Each row is a point. Each copy is the shape, with its points in the same order, turned, moved and blurred by noise. Say if it was mirrored as well.
(in the rows, 128 means zero)

Shape (6 x 3)
[[117 137  86]
 [127 108  91]
 [107 112  72]
 [111 174 121]
 [121 114 206]
 [142 136  87]]
Copy 1 (6 x 3)
[[114 142 113]
 [124 108 117]
 [116 116  98]
 [121 195 122]
 [195 160 187]
 [ 97 141 125]]
Copy 1 is: mirrored
Copy 2 (6 x 3)
[[133  98 170]
 [119 125 176]
 [111 105 193]
 [147  78 127]
 [105 151  64]
 [152 115 172]]
Copy 2 is: only turned
Copy 3 (6 x 3)
[[148 119 102]
 [151 147 103]
 [145 134  80]
 [123  92 139]
 [ 81 175 187]
 [166 123 113]]
Copy 3 is: mirrored
Copy 4 (6 x 3)
[[152  89 151]
 [155  99 124]
 [155  68 122]
 [107 107 175]
 [ 80 187 112]
 [161 106 155]]
Copy 4 is: mirrored

Shape (12 x 6)
[[116  81 118 130 177 163]
 [168 128 164 121 119 178]
 [194  74  69  98 144 123]
 [136 167 132  90 126  92]
 [161 140 142 112 110 137]
 [125  88 132 102 183  80]
 [ 98 144 130 170 113 168]
 [112 117 169 179 164 112]
 [123 154 104 181 167 116]
 [111  95 126 167 107 139]
 [165 166 103 165 162 160]
 [141 162 135 144 137  81]]
Copy 1 (12 x 6)
[[135  71 167 141 156 115]
 [ 89 117 116 154 159  56]
 [130  39  87 121  88 117]
 [112 160 114  81 120 115]
 [100 132 104 130 133  86]
 [163  96 168  85 106 103]
 [ 99 148 146 182 169 133]
 [129 146 196 160 112  94]
 [ 87 125 181 143 102 150]
 [146 126 140 189 131 123]
 [ 42 105 149 146 126 122]
 [101 161 143 115  86 120]]
Copy 1 is: only turned
Copy 2 (12 x 6)
[[185 145  78  95 131 158]
 [111 169  67 127 117 105]
 [109 119  80  61  66 190]
 [ 86 130 151  89 142 117]
 [ 90 139  99 117 114 111]
 [148 104 107  38 149 139]
 [146 136 105 180 148 133]
 [150 102  79 112 195 123]
 [118 119 110 129 190 184]
 [154  94  91 149 127 131]
 [ 97 157  81 136 162 183]
 [ 83 104 121 105 168 135]]
Copy 2 is: only turned
Copy 3 (12 x 6)
[[161  89  85 122 127  95]
 [ 75 119  70 163 152 107]
 [179 174  71 129 193  72]
 [108 157 139 123 179 159]
 [ 99 149  93 156 161 121]
 [192 118 114 127 173 151]
 [100 124 125 142  80  95]
 [153  95 138 184 109 134]
 [150 125 178 150 126  92]
 [135 146 100 151  85 118]
 [108 119 142 156 150  54]
 [131 149 160 163 154 135]]
Copy 3 is: only turned
Copy 4 (12 x 6)
[[158 153 156 100 155  89]
 [161  82 106 101 130 138]
 [144 127  86 158 139  35]
 [ 84 126 103 161 145 150]
 [136  97 104 138 123 137]
 [116 200 104 132 150 108]
 [138 102 188 112 106 144]
 [123 178 149  84  92 151]
 [ 77 140 164 103  97 107]
 [158 139 166 136  92 119]
 [ 91  87 144  83 109  92]
 [ 78 138 116 139  99 143]]
Copy 4 is: mirrored

Shape (13 x 8)
[[128 168 156 126 105 152 133 113]
 [ 85 134 154 148 150 139 171 118]
 [135 110 126 104 127 147 139 126]
 [168  92  95 125 107 124 123 116]
 [ 91 111 182 121 131 139 150 116]
 [ 93 169 189  93 129  85  46 167]
 [126 166 125 141 164 111 156 101]
 [105 157 176 138  92 110 180 127]
 [107 154 142 153 130 142 157  97]
 [205  99 123 141 145 128  83 163]
 [146 139 108 127 106 122  91 194]
 [105 151 158 125 154 154 151  98]
 [150 145 154  83 124 104 101 193]]
Copy 1 (13 x 8)
[[160 150 109 172 125  94 130 124]
 [143 151 108 122 139 108 190 131]
 [167 114 116 125 118 131 123 141]
 [129 110 160 133  99 145  93 134]
 [157 167  88 110 119 116 161 145]
 [116 160   7 129 151 105  67  93]
 [138 137 140 127 165  88 154  93]
 [151 194 104 164 133 137 168 107]
 [142 149 128 145 127  88 169 117]
 [104 109 137 130 154 133  56 177]
 [101  94  90 169 141 152  86 132]
 [169 148 109 124 142  77 160 128]
 [140 125  63 147 167 163  69 123]]
Copy 1 is: mirrored
Copy 2 (13 x 8)
[[152 157 118 154 115 146 128  96]
 [113 162 162 130 117 124 142 150]
 [131 121 132 118 150 131 152 111]
 [164  67 120 107 140 124 143 111]
 [125 170 169 123 141 123 116 124]
 [122 168  63 172 164  92  40 117]
 [114 148 105 125  83 111 152 140]
 [129 151 171 152  75 111 103  95]
 [137 152 143 141  90 139 140 137]
 [176  86  82 134 179  73 163 109]
 [135  76  93 180 166 102 119 112]
 [123 188 124 122 126 135 134 134]
 [114 121  86 158 170  78  97  80]]
Copy 2 is: mirrored

Shape (12 x 9)
[[ 88 120 155 117 106 245 109  92 117]
 [167 119 161 125 138 146 117 113 147]
 [160 114 106 157 132 158 116 106 118]
 [ 83 186  90 147 126  81 106 159 152]
 [179 128 151 120  70 132 103 125 110]
 [112 121 101 159 125  81 118 105 153]
 [147 167 141  85  88 142 117 155 161]
 [ 96 132 140 165 126 106 228 111 155]
 [100 134 161 131  81  95 107 226 126]
 [109 101  89 138 127 144 141 108 154]
 [ 91 129 157  59 144 103 120 166  99]
 [116 121 149 106 139  78 132 120 149]]
Copy 1 (12 x 9)
[[ 49 177  73 120  82  72 125 110 176]
 [141 156 116 126 131 144 157 148 166]
 [129 132  87 112  85 138 157 139 127]
 [171 102 117  94 184  84 115 130  68]
 [146 173 113  77 105 117 149 194 140]
 [156 136 119 139 143 130 147 139  62]
 [158 148 149  82 136  66 140 161 160]
 [179 143 148 186  99 135  73 122 104]
 [121 133 165  74 172  99  72 206 118]
 [116 115 129 151  94 116 155 129 106]
 [109 156 187  53 157 135 114 115 130]
 [147 162 165 125 163 142 139 132 109]]
Copy 1 is: mirrored
Copy 2 (12 x 9)
[[103 146 138 108 123 165 189 183  26]
 [149 114 105  90 109 135 136 112  94]
 [135  98 120 148 130 131 146 108  81]
 [135 160 192 144 118  98 137 120 192]
 [ 95 118  97 123  59 140 138  86 104]
 [141  97 162 133 109  80 115 126 140]
 [101 140 140  82  87 155 175 103 153]
 [128  72 203  99 140 165  63 143 127]
 [ 97 161 112 139  75 155 118 164 202]
 [127  76 158 123 140 118 151 149 112]
 [ 67 168 107  74 150 109 120 146 160]
 [122 116 135  75 118  98 103 131 148]]
Copy 2 is: mirrored
Copy 3 (12 x 9)
[[ 43  27 125 119 110 153  97 134  90]
 [122 114 129 139  99 147  99 152 117]
 [ 83 123 121 127  98 172 134 121 119]
 [172 138  83 120 157 101 186 106  82]
 [121 109 139 162  59  90 118 119 125]
 [122 163  92  93 122 107 153 112 121]
 [153  91  98 186 119 111  99 117 108]
 [ 94 155 134 141 218 116 128 131 159]
 [199  86 175 136 144  78 149  81 109]
 [101 115  93 110 139 158 138  94 143]
 [189  61 114 121 138  97 147 171 147]
 [158 137 102  99 133 102 116 152 145]]
Copy 3 is: only turned

Shape (15 x 11)
[[ 91  91 122 157 133 106 113 129 136 166 118]
 [140 116 126 101 127 107  99 195  94 125 131]
 [117  92 121 165 104  81 121 148 138 163 156]
 [169 117 162 125  86 105 101 138  82 163 126]
 [169 173 122 127 162 101 200 175 127 171  74]
 [ 65 104  72 160 130 168 170 131 156 113 172]
 [158  85 154 158 129  94 108 120 150 172 188]
 [ 66 124  91  73 142 133 191 133 138 111 126]
 [100 136  95 136 147 121 113 115 152 123 155]
 [ 97 163 103 113 136 106 171 153  91 107 124]
 [144 146 168 145 177  78 195 172 107 141  91]
 [105 140 109 119 122 128 169 141 151  73 104]
 [122  53  92 164 127  90 135 119 164 150 149]
 [ 56 127 117 138 112 138 137 155 189 130 175]
 [124 177 116 118 137  71 193 172 118 140 106]]
Copy 1 (15 x 11)
[[128 145 102 103 132  90 144 122 111  85 173]
 [138 154 143 121 166 107 144 150 120  77  79]
 [180 140  92 118 129  86 130 119 104  79 150]
 [132  95 142 151 166  97 151 105 123  40 112]
 [ 98 105 124 163 185  50  69 177 141 142 126]
 [159 197 143 117  70 108 130 133 111 164 178]
 [193  96  91 117 121 113 148 115 159  74 144]
 [102 167 147 104  90  52 146 136 103 187 114]
 [139 163 112 105 134 124 142  96 134 151 144]
 [108 154 156 113 136  82  96 116  89 154 101]
 [ 96  85 128 114 154  81  51 172 122 118 123]
 [ 93 160 130 146  94 115 111 141  95 163 105]
 [167 160  73 123  84  83 131 116 142  92 163]
 [171 159 110 114 105 123 167 142  74 169 160]
 [121 115 125 135 160  57  72 144  99 157  99]]
Copy 1 is: only turned
Copy 2 (15 x 11)
[[152 134 122 179 114 110 112 148 101  82 115]
 [143 121 139 149 127 157 118 161 134 165  59]
 [193 141 152 167  99 127 106 149  87 107 105]
 [168  88 157 139  91 116 172 158 119 147  89]
 [109 114 162 157  63 120  81  53 160 162 112]
 [174 160  98 129 150 184  86  83  93  47 115]
 [185 163 171 133  85 133 136 177  96 108 150]
 [141 150  44 153 132 168  99  66 119 130 113]
 [152 124 100 124 133 154  81 140 100 101 140]
 [168  95  97 153 135 160  89  82 154 142 104]
 [136 125 173 194 105 126 104  77 178 162 134]
 [140 122 107 136 168 149  99  61  98 146 121]
 [186 189 132 145 113 100  96 138  77  88 115]
 [155 140 108 166 132 205  93 118  52  86 134]
 [156 104 129 172  86 144  71  66 143 174 115]]
Copy 2 is: only turned
Copy 3 (15 x 11)
[[102 118 137  88  85 122  91 128 144 121 153]
 [135 183 121 126 148  94 141 155 149 129 151]
 [ 93 158 124  87  95 153 103 124 157  97 154]
 [ 75 177  97 103 141  96 142 122 100 118 136]
 [121 102 123 156 104 148 203 201 102 106 168]
 [182 134 158 102  68 200  86 113 147 162 127]
 [ 69 156 143 107 109 152 137  70 150  91 161]
 [206 115 171  96  99 144 126 159 116 125  92]
 [127 113 144 129 117 151 113 115 165 147 104]
 [150 149 150 129  97 138 141 183 123 149  90]
 [101 142 162 159  72 121 175 197 103 102 153]
 [177 131 138 159  99 153  99 164 116 115  97]
 [120 129 119  92  67 151  98  95 179  84 152]
 [149 142 180  97 125 194  66 131 145 129 131]
 [120 138 144 136 109 150 175 218 125 105 114]]
Copy 3 is: mirrored

Shape (17 x 12)
[[134  72 131 150 120  91 150 163  93 115 118 155]
 [156 128 166  95 148  96  97 130 111  83 166  84]
 [171 157 127 153 161 116 118 149 102  71  92 151]
 [ 85  98 109 100 154 133 182 121 140  62 125 172]
 [169 151 146 130  75 153 175 182  76 107  77 171]
 [127 104 131 145 130  85 111 174 136  73 154  98]
 [142  81 152 174 137 138 163  98  86 107 108 166]
 [135 155 112 125 116 132  89 178 121 107 101 162]
 [140  80 147  84 133 162 123 176 182 141  86 174]
 [121 113  86 161 117  78  97  94 124 133 170  97]
 [154 113 102 103 120  57 102 132 164 148  94 132]
 [ 71 126  80 180 164 108 182 177 155 160 127 103]
 [ 88 106 171 122 133 142 139 119 181 132 129 156]
 [171 134 169 156  72 160  85 118 155 125 109  80]
 [ 70 169 167 176 137 112 183 157 170 122 119  94]
 [ 75  91 137 118 134  94 150  95  92  84 119 103]
 [136 121 102 140  97  74 153 139  97  94 158 101]]
Copy 1 (17 x 12)
[[109 147 124 154 164 157 105 132 142 146 114 115]
 [124 132  84 105 172  54 114 101 121 129 123 122]
 [121 160 112  85 201 132 125 175 119 132 170 135]
 [147 102 109  88 141 169  83 126 185 116 128  69]
 [ 90  83 128 124 177 170 171 215 133 152 115 143]
 [ 83 151  99 107 178 120 110  68 138 109 133 111]
 [168 129 148 152 181 151 104 167 117 162 121  87]
 [103 132 100 129 160 137 138 150 152  97 184 162]
 [102  54  76 165 111 158  81 145 123 123 196 122]
 [154 186 123 140 130 105 142  77 136  85 121 120]
 [105 172  65 144  91 130 102 150 111  86 145 135]
 [109 163 173  88  69 187 114  75 143 140 155 128]
 [128  79 145 144 101 114  89 123 135 108 168  76]
 [128  86 130 145 168 101 165 116  41  79 158 146]
 [ 78 106 204  64 106 129 115 110 113 120 151 100]
 [161 128 137 107 160 118  65 119 156 106  74 115]
 [107 171 110 113 158 128 148 106 142 107  81 119]]
Copy 1 is: only turned
Copy 2 (17 x 12)
[[ 83 120 113 119 152 105 125  84 159 104 113 127]
 [133  94 191 135 130 111  73 135 116  46 110 155]
 [152 107 125 113 186 126  55 126 161 123 120 155]
 [154  83 154 156 113  90 111  67 175 140 167  99]
 [165 144  82 146 210  99  98  68 127 126  67 121]
 [112  59 128 112 129 122 107 121 125  61 134 141]
 [ 94 131 151 159 178 104 129 114 162 164 117 130]
 [183 121 100  80 146 100 100 110 137 109 106 156]
 [141 120 136  85 114  69 108  32  88 157 125 165]
 [111 113 153 110  83 164 141 171 142  90 109 122]
 [129 144 151  63 101 172 103  76 125  96 121 146]
 [106 113  45 154  58 145 107 113 131 131 165 134]
 [146 110 157 153  98 101 151  77 113 145 147 178]
 [152 115 156 119 165 142 134 149  34 123  89 162]
 [146 100  79 202 113 158 122 106 101 106 171 179]
 [119 129 167 164 130 116 135 119 151  79 176 100]
 [118  97 125 142 127 152 113 123 148  63  98  94]]
Copy 2 is: mirrored

Shape (15 x 12)
[[ 94 107 106 147 115 161  88 146 118  97 113 160]
 [ 84 151  64 104 130  72 136  77 114  42 102 175]
 [125 142 162  69 113 136 152 125  97 161 118 147]
 [147 163 108 172  67 107 129 103 135 114 126  52]
 [183 130 115 136 100 141 148 118 143 151  61 127]
 [140  86 124  96  93 158 145 139 135 107 135 157]
 [128 125 115 152 150 121 114 113 135 153 158 156]
 [ 60 106  87 155 144 113  99 123 118 132 125 184]
 [ 92  70  67 144 129 101  82 102 100 109 147  81]
 [135 136 120  67 185 153 121 100 106 111 127 176]
 [124 101  92  98  58 124  92 130 183 145 162 110]
 [103 124 113 146  83 142 163  96 158 148 109 114]
 [120 110 116 139 145  80 156 139 175 133  93 174]
 [150 189  99 101 154 137 129 147 167 133 158  83]
 [126  80 188  80 151 130  70 127 166 147 152 109]]
Copy 1 (15 x 12)
[[ 85 132 113  68 117 118 114 126  96 127 105 124]
 [ 64 196 171  90 120  66 106 185 168 131 104 185]
 [171 107 105 140 175 110 115 157 135 157 130 151]
 [123 128 110 123  41 138 191 112 184 144 139 157]
 [128 132  82 152 122  90 160 114 153  94 154 105]
 [127 128  82 107 147 102 104  96 138 123  82 146]
 [100 157 146 131 144 155 146 113 117 152 105 119]
 [ 81 184 144  78 143 147 125 165 107 146 103 111]
 [121 198 113  83  61 126 161 142 108 175  65 135]
 [126 133 167 143 173  65 114 145  92 140  92 144]
 [122 145  64 111 129 149 194 108 131 124  65 187]
 [140 135 113  88 127 137 170 125 185 119 120 118]
 [117 199 132 130 155 153 113 134 139  82 146 123]
 [137  94 162 177  96 143 162 137 129  95  85 173]
 [193 149 123 109 160 136 157  76  54 147 112 175]]
Copy 1 is: mirrored
Copy 2 (15 x 12)
[[153 138 167 186  97 113 133 132 108 155  73 116]
 [212 127 142 146  93  29 178 151 185 104  76 106]
 [137 138 133 105  55 111  65 113 147 137 129 148]
 [110 130 116 132 156 158 163 181 180 113 118 165]
 [ 91 128 174  76 104 150 114 152 163 132  72 110]
 [139  98 160 134 117 108  74 102 131 144  77 134]
 [141 158 187 133 134 111 125 118 112  95 134 134]
 [186 186 184 161  94  90 146 125  97 108  79 131]
 [165 146 126 192 128 115 129 200 101  67  86 137]
 [166 112 163 144  65  84  94  92 139 104 144  67]
 [195  91 166 121 163 163  96 160 113 123  91 171]
 [124 121 143 100 101 133 150 127 125 106  76 173]
 [150 161 175  74 124  58 143 127 108 126  89 122]
 [166 120 116 100 148 165 138 117 139 126 171 101]
 [140  98 169 133 114 104  64 162  57 148 171 130]]
Copy 2 is: only turned
Copy 3 (15 x 12)
[[110 114 159 136  98 171 119 115 149 105 155 178]
 [144 198  86 197 158 198 130  75 128  69 156 161]
 [101 122 156 192 166 114  79 147 135 131 118 104]
 [104 134 117 139 143 118 217 113 110 159  86 158]
 [ 67  95 101 154 149  82 138 106 174 121 120 138]
 [ 84 143 135 115 135 131  68 121 138 124 125 159]
 [171  88 121 133 131 129 109 119 121 117 124 146]
 [173 101 134 156 118 194 112 124 155  72 135 164]
 [128 123  95 134  70 199 151 134  93  98  86 150]
 [129 128 108 195 117 130  55 112 111 114 185 123]
 [ 99 113 100  91 161 182 118 149 132 172  99 160]
 [126 140 119 145 140 124 144 140 186 140  94 156]
 [147 122 108 118 167 133 114  96 183  75 135 110]
 [126 119  93 130 158 108 155 165  93 157 178 111]
 [118  90 140 108 102 166  70 120 121 174 118  67]]
Copy 3 is: only turned
Copy 4 (15 x 12)
[[168 142  85 133 107 117 142 125 108  72 111 192]
 [118 185  91  73 154 186 129 118 175  87 189 198]
 [145 105 128 144 153 144 105 105 133 131 114 100]
 [155 109 122  79 131  50 171 167 166 170 167 164]
 [133  84 101 127 135 109 127 144  78 167 172 156]
 [138  73 113 139 157 142 157 109 109  93 116 165]
 [123 142 140 134  98 132 167 144 112 103 127 129]
 [147 199 129 120 103 145 141 123 100  64 134 176]
 [105 193 115 145 150  66 177 143 142  83 127 192]
 [ 79 131  97 159 116 185  98 128 147  89 115 135]
 [133 105 125 100 136  86 209  76 115 128  94 175]
 [169 116 137 143 130 128 172 110 123 162 161 178]
 [133 137 163 100 146 176 139 151  70 109 141 179]
 [ 85  78 169  95  84 102 127 122 163 128 130 153]
 [ 95 126 124 147 142 119 153 155 108 138  18 159]]
Copy 4 is: mirrored

Shape (17 x 12)
[[130 146 168  88 122 160 126 107 114 121 146 132]
 [174  79  89 165  91 109  79  90 147 144 123 142]
 [149 118 127 117 110  96 120 144 124 178 150 112]
 [100 103 114  99 121 103 107 129 152 124 162 122]
 [146 144 170 169 150  74 169  97 141  85 146 141]
 [170 189 154 154 143 180 101 180 123 122 122  73]
 [ 74 175 177 175 114 110 131 112 125 146 120 171]
 [103  70  73 149 147 118 125 103 150 185 156 164]
 [100 143 140  96 181 159 129  77 176 132 126 165]
 [ 91 142 140 185  87 125 107 106 101 105 187 175]
 [122  88  13 120 158 107 148 103 139  96 158 123]
 [146 134 154 155 122 116  85 114 148 160 168 119]
 [120  83 151  75 129 131 129 167 162 136 132 147]
 [105 123 150  73 167  65  98 138  89 131 108 152]
 [127 160 154 133 144 144 122 129  88 140  96  91]
 [140  38 122 148 153 115 104  97 153 152 175 117]
 [ 97  95 136 131 111  69 147 101 166  84 139 121]]
Copy 1 (17 x 12)
[[171 156 119 129 136 150  98 117 105 117 103  94]
 [109 118 172  83 118  93 148  83 180  88 153 112]
 [116 119 158 142 136 124  86  96 123 138 170  99]
 [151 118 134 113 148  87 123 139 101 145 152 116]
 [159 163  71 116 113 154 130 102 169 170 155 162]
 [ 79 104  59 149 136 153  54 114 141 121  79  83]
 [152 121  84 102  73 196 128 125  97 117 184 120]
 [154  72 173 143 107  95 183 101 124 117 166 124]
 [216 112  82 131  89 102 138  99  93 112 107 116]
 [144 131 113  90 140 187 177 151 134 111 173  95]
 [120 135 131 170 143  41 203 139 141 132 138 148]
 [144  97 123 105 127 138  98 104 156 136 157  80]
 [156 104 142 109 154 108  92 101  68 138 117 153]
 [131 166 126 108  96 109 125  87  51 188 149 104]
 [104 146 106 151  80 150  85 122 111 131 106  92]
 [161  80 186 113 127  97 145 104 170 167 130 120]
 [159 153 124  90 115 102 129 154 138 152 165 176]]
Copy 1 is: only turned
Copy 2 (17 x 12)
[[155  94  95 103 129 139 140 164 161 147 124 137]
 [162 113 137 149 151  77 187 136  68 145 208 143]
 [141  90 145 164 127  82 125 168 129 154 156  94]
 [118 146 111 121 146 100 131 185 121 174 171 113]
 [ 83 112  64 132 157  88 142  88 173 130 174 117]
 [148  87  95 136 135 115 205 168 142  78  83  59]
 [146 149 102 108  85 118 121  78 153 132 157  80]
 [110 165 190 157 132 109 168 139 108 187 179 131]
 [ 89 126  99 109  81 178 163 132 137 184 146 140]
 [194 175 100 112 168 112 134  89 151 152 164 102]
 [ 63 160 162 135 210 137 147 173 101 138 206 142]
 [156 108 114 134 127  78 182 141 148 177 175  87]
 [113 136 112 137 115  88 123 191 104 184 107 135]
 [136 130  85 201 108 131  80 188 154 143 174 133]
 [146 105 115 144  99 121 156 163 167  79 126 101]
 [117 142 142 157 148  67 198 171 142 193 189 149]
 [ 91 149  93  95 156  64 112 146 133 145 196 137]]
Copy 2 is: only turned
